Each row is a point. To make a cloud, some directions were put in groups of two or more. Within a group, all points are equally far from the middle, so they leave a hole (a ring in 2 directions, a hollow ball in 3). The other directions are filled evenly. Then the cloud was stretched, turned, moved and blurred a little. Count the holes, and give their numbers of directions, smallest first.

Cloud (14 x 2)
[[ 0.03  0.54]
 [-0.30  0.32]
 [-0.32  0.24]
 [ 0.02  0.54]
 [ 0.19 -0.41]
 [ 0.15 -0.42]
 [-0.33 -0.04]
 [ 0.45  0.12]
 [ 0.46 -0.03]
 [ 0.27  0.44]
 [ 0.42 -0.17]
 [-0.10 -0.36]
 [-0.28  0.34]
 [ 0.44  0.18]]
Holes: 1 (2)

Cloud (21 x 3)
[[-0.22 -0.40 -0.05]
 [-0.22 -0.28  0.55]
 [ 0.30 -0.12  0.59]
 [ 0.22 -0.29 -0.12]
 [-0.03  0.50  0.50]
 [-0.22 -0.31 -0.25]
 [ 0.22  0.22 -0.31]
 [-0.53  0.04  0.47]
 [-0.20 -0.06  0.72]
 [ 0.45  0.39  0.10]
 [ 0.15  0.50 -0.03]
 [-0.13 -0.21 -0.34]
 [-0.47 -0.26  0.37]
 [ 0.49  0.20 -0.05]
 [-0.31 -0.38 -0.05]
 [-0.09  0.29 -0.31]
 [-0.45  0.16 -0.21]
 [ 0.44 -0.01 -0.12]
 [ 0.38 -0.22  0.37]
 [-0.54 -0.24  0.03]
 [-0.14  0.39 -0.20]]
Holes: 1 (3)

Cloud (21 x 3)
[[ 0.34  0.26  0.12]
 [-0.23  0.42  0.00]
 [-0.29  0.42 -0.05]
 [ 0.47 -0.08 -0.06]
 [-0.51  0.11  0.13]
 [-0.07  0.43  0.12]
 [-0.50  0.23  0.12]
 [ 0.40  0.22  0.09]
 [-0.09  0.43  0.11]
 [ 0.42  0.23  0.43]
 [ 0.41  0.25  0.46]
 [-0.15 -0.24  0.17]
 [-0.49  0.20  0.30]
 [-0.31  0.40  0.21]
 [-0.49  0.34 -0.45]
 [ 0.54 -0.08  0.58]
 [ 0.12  0.39 -0.01]
 [-0.55  0.14 -0.25]
 [-0.33  0.38  0.34]
 [-0.21 -0.21  0.34]
 [-0.57  0.15 -0.33]]
Holes: 1 (2)

Cloud (29 x 4)
[[-0.09 -0.36 -0.28 -0.23]
 [ 0.21  0.73  0.21  0.09]
 [ 0.39  0.33  0.29 -0.40]
 [ 0.12 -0.04 -0.42  0.06]
 [-0.07 -0.01 -0.19 -0.63]
 [-0.46 -0.04  0.27  0.20]
 [-0.13 -0.04  0.57  0.24]
 [-0.54  0.26  0.23  0.05]
 [-0.13 -0.47  0.06 -0.02]
 [-0.14  0.25  0.61  0.09]
 [ 0.10  0.32  0.40  0.75]
 [-0.24 -0.34 -0.21  0.21]
 [ 0.06  0.78  0.11  0.22]
 [-0.23 -0.09 -0.14  0.58]
 [-0.22  0.31  0.08 -0.56]
 [ 0.27  0.68  0.07  0.01]
 [ 0.26  0.04 -0.35  0.10]
 [ 0.59  0.11  0.13 -0.23]
 [-0.36 -0.29 -0.05  0.28]
 [ 0.04 -0.29  0.47  0.23]
 [-0.28  0.72 -0.04  0.25]
 [-0.26  0.69 -0.12  0.08]
 [ 0.53  0.09 -0.11  0.05]
 [-0.18 -0.32 -0.28  0.17]
 [-0.16 -0.41 -0.23 -0.04]
 [-0.56  0.41  0.05  0.20]
 [ 0.09  0.67 -0.13  0.00]
 [-0.06 -0.21 -0.44 -0.13]
 [-0.45  0.26  0.34 -0.06]]
Holes: 2 (2, 2)
